Each row of a before or after table is a point. One or more steps were done to the points. Then noise was added and the rows were shuffled. The steps act on columns, c1 being the first. Name the steps. A step turns or swaps two columns, mirrors them in a line or flattens them onto one, adds a multiple of one to another, or multiplies or shifts one. Angles are multiples of 10 degrees, from the lower column toward the higher: turns from -170 to 170, lines from 10 to 170 but not 90. Use the fewest steps. Two steps may share a column if one is a turn and the other turns, adds or multiplies; they go together, in the order done. Otherwise the lowest column goes first.

Before (14 x 3)
[[-2.4 -6.2 -0.1]
 [ 2.6 -3.2 -4.9]
 [ 1.3 -1.1  5.3]
 [ 3.0  0.0  0.1]
 [-5.0  1.2 -2.9]
 [ 0.3 -0.8 -3.1]
 [ 1.4  1.3  0.3]
 [-0.6 -3.5 -1.4]
 [ 4.6 -3.5  3.0]
 [ 2.7  2.9  3.1]
 [ 0.0 -4.0  0.4]
 [-0.2 -3.0 -1.1]
 [ 4.1  5.1 -2.8]
 [-3.3 -4.9 -3.3]]
After (14 x 3)
[[-2.2 -4.7 -4.2]
 [ 5.6 -3.6  3.7]
 [-3.9  1.3 -3.7]
 [ 0.2 -3.7 -1.6]
 [ 5.1  5.0 -3.7]
 [ 3.7 -3.4 -6.5]
 [ 1.2 -0.5 -4.1]
 [ 4.0  0.2  0.3]
 [ 2.5 -1.1  7.2]
 [ 1.1 -3.7  0.2]
 [-1.5 -6.3 -0.1]
 [ 3.8  2.7  4.0]
 [ 0.9 -3.0 -1.4]
 [ 2.4  1.1  0.2]]
Steps: shift c1 by 1.0; multiply c3 by 1.3

Before (14 x 9)
[[ 1.6 -1.0  2.9 -0.3 -4.1  1.9 -2.2 -1.6  3.4]
 [-1.8  0.8  0.2  2.3 -1.0 -3.4 -1.4 -2.3 -0.3]
 [-1.7 -0.3  1.5 -0.8 -3.8 -2.6  3.4 -3.3 -4.9]
 [-1.9  3.5 -1.7 -6.3  3.1  8.1 -2.1 -1.3  2.9]
 [-0.7  4.2  0.7  1.4 -2.0 -1.6 -0.2 -3.4  0.5]
 [ 2.3  2.4  2.9  1.0 -3.8  1.6  0.9  0.6  0.5]
 [-2.3 -1.1  2.9  2.3 -3.2 -3.3 -1.4  3.8 -1.5]
 [ 0.5 -0.6  0.9  4.0  2.6 -2.4 -1.7 -1.6 -4.1]
 [-2.2 -0.4  1.7  0.5 12.8 -3.3 -1.2 -3.2  1.7]
 [ 1.4 -0.3 -1.8  3.6 -3.7  5.9 -1.9 -3.5 -1.3]
 [-0.1 -0.4 -3.6 -5.8 -2.4 -2.8 -0.3  0.3  0.8]
 [-0.9 -0.3 -2.2  2.4  8.9 -2.1 -1.7  8.9  3.6]
 [-0.1 -1.3  2.0  0.2  1.6  0.6  5.6  3.5  3.4]
 [-2.6 -0.5  0.7  3.7 -3.1  1.2  0.3  1.8  2.7]]
After (14 x 9)
[[-2.0 -2.4  1.5 -0.5 13.1 -2.8  2.0 -3.2 -0.7]
 [-0.5  1.6  2.7 -9.0  2.2 -0.4 -2.3  3.8 -6.8]
 [-2.4  1.3  1.0 -0.3 -3.0  0.2  1.4  1.5 -1.8]
 [-2.3 -0.8  3.2  5.3 -3.1 -2.8  0.2  3.8  2.3]
 [-0.1 -1.1 -4.2 -6.7 -2.6 -2.1  0.6  0.3 -0.2]
 [ 2.0 -1.2  2.8 -0.7 -3.5  2.8  0.2  0.1 -1.5]
 [-1.5 -2.5  0.4  4.1 -0.7 -2.1  0.8 -2.4  1.3]
 [-2.3  2.3 -1.3 -7.4  3.3  8.7  3.4 -1.2 -1.0]
 [-0.5 -4.5  1.2  0.9 -1.7  1.2  1.1 -3.2 -0.1]
 [ 1.3  4.2 -1.6  7.5 -4.1  4.2  0.5 -4.0  2.5]
 [-1.0 -0.7 -2.1 -0.4  9.0 -1.9  3.4  8.6 -1.7]
 [-2.0 -1.2  1.5  1.4 -4.1 -2.0 -5.7 -2.4  1.7]
 [ 0.8 -1.2  0.8 10.2  2.7 -2.8 -1.7 -1.8  4.7]
 [ 1.6  2.0  2.5 -2.7 -4.7  0.3  3.7 -1.5 -1.6]]
Steps: mirror c2 and c6 in the line at 70 degrees; turn c7 and c9 by -140 degrees; add 1.5 times c9 to c4
